Each point is reached from the start by the listed moves, each made 0, 1 or 2 times, or once backwards (-1), plus a little noise. Say if it took an odd or an even number of moves. Then give how often each move was made.
(in the rows, 128 means zero)

Moves:
(1): [164 128 138 126 129 137]
(2): [128 166 130 126 139 122]
(3): [112 124 179 130 137 131]
Start: [146 117 141 120 148 110]
Points:
[114 147 245 122 176 110] => odd (0, 1, 2)
[181 116 151 118 149 118] => odd (1, 0, 0)

Moves:
(1): [178 128 125 131 133 126 118 125 133 137]
(2): [126 173 129 134 133 121 128 123 135 126]
(3): [122 134 177 127 116 105 124 131 120 119]
(4): [128 122 126 173 130 131 116 131 130 119]
(5): [124 116 145 126 183 140 124 107 125 122]
(6): [132 136 135 126 118 162 124 125 125 131]
(7): [138 126 135 137 130 130 159 123 126 124]
(8): [124 130 132 122 135 133 129 164 124 119]
Start: [118 132 111 152 123 141 116 111 110  97]
Points:
[162 249 105 196  69 187  60 160 126 101] => odd (1, 2, 0, 1, -1, 2, -1, 1)
[132  79 132 114 166 154 154  52 100 105] => odd (0, -1, 0, -1, 1, 0, 1, -1)
[118 127 199 154 184 143 171 156  88  55] => even (0, 0, 1, 0, 1, 0, 2, 2)

Moves:
(1): [161 131 135 131 126 129 126 126 135 131 136 132 124 123]
(2): [130 159 129 122 131 119 129 132 132 125 125 124 135 128]
(3): [122 127 169 128 118 139 121 123 123 121 128 130 128 128]
(4): [125 129 129 154 130 131 128 129 129 124 129 124 129 134]
(5): [127 119 134 128 172 133 127 127 138 125 131 129 125 123]
(6): [132 135 116 121 130 165 121 114 122 129 131 127 124 131]
(7): [128 131 134 126 132 128 159 126 128 123 126 131 131 127]
(8): [131 130 136 123 126 147 135 167 128 126 136 124 121 125]
(9): [128 133 125 129 121 133 124 129 174 126 130 121 119 124]
(10): [120 129 129 126 132 130 137 129 128 166 135 125 133 134]
(11): [122 127 125 126 126 127 124 118 126 124 164 126 131 131]
(12): [125 132 130 130 130 124 128 129 134 129 129 162 126 127]
Start: [120 124 148 130 132 137 131 113 113 121 122 136 135 148]
Points:
[116  83 130 131 222 173 111 183 144 127 188 193 104 133] => even (0, -1, -1, 0, 2, 0, -1, 2, 0, 0, 1, 2)
[ 68 171 245  69 190 201 155 168 204 112 215  73 127 130] => odd (-1, 2, 2, -1, 2, 0, 1, 2, 2, 1, 2, -1)
[203 180 221 164  68 249 103 126  95  70 102 102 118 154] => even (2, 1, 2, 2, -1, 2, 0, 1, 0, -1, -1, -1)
[ 69 112 220 126 179 138 190 174 117 180  99 128 142 148] => odd (-1, 0, 1, 0, 1, -1, 1, 1, 0, 2, -1, 0)
